Each point is reached from the start by the listed moves, each made 0, 1 or 2 times, or once backwards (-1), plus a little noise. Is the number of moves made odd or even? Then give how often each move was made.

Moves:
(1): [ 22 -30   0  -6  13]
(2): [ 12  44  11 -24 -15]
Start: [-15 -17  -1 -20  24]
Points:
[  17 -121   -9  -12   66] => odd (2, -1)
[-39  13  -4 -13   8] => odd (-1, 0)
[ 43 -34  14 -53  38] => odd (2, 1)

Moves:
(1): [ 18  -2   2  10  -6 -10  -3 -18  -5  -4  -8]
(2): [-4 26 17 -1 10  3 -7 -9 -2  1 -8]
(3): [  4 -21  20  -4 -10 -12  -6  -2  16   2   7]
(4): [ -1   9  -8  45  -2  -1 -17  22   3  -1  19]
(5): [  6   4  -5  -5  19  -2 -17   1   4  11  -4]
(6): [  6  -5   3   6   9  30  -9   3   8  -7 -26]
(7): [ 9 -2  3 24 15  1 31 -8 -8  0  8]
(8): [  6   5  15 -10 -17   2   0  37 -11  16   0]
(9): [14 10 -7  4 -3  2 10  2 18  5  4]
Start: [-20   8  -7   9 -12 -16   2  13  -8  13  12]
Points:
[ 19  25 -19  56  45  27  61  23  27  31  13] => odd (-1, 0, 0, 0, 1, 1, 2, 0, 2)
[ 42  29  -6  22  57  41  26 -71  39   2 -65] => even (1, 1, 0, -1, 1, 2, 1, -1, 2)
[ 15  92   9 121  42 -23 -59  36 -58  36   9] => even (2, 2, -1, 2, 2, 0, 1, 1, -1)
[ 21  20  49 -80 -18 -34 -47  29  58  68 -11] => even (0, 1, 2, -1, 2, 0, -1, 1, 2)
[-13  29 -43  52 -63 -33  36  82 -25  27  67] => odd (0, -1, -1, 1, -1, -1, 0, 1, 1)
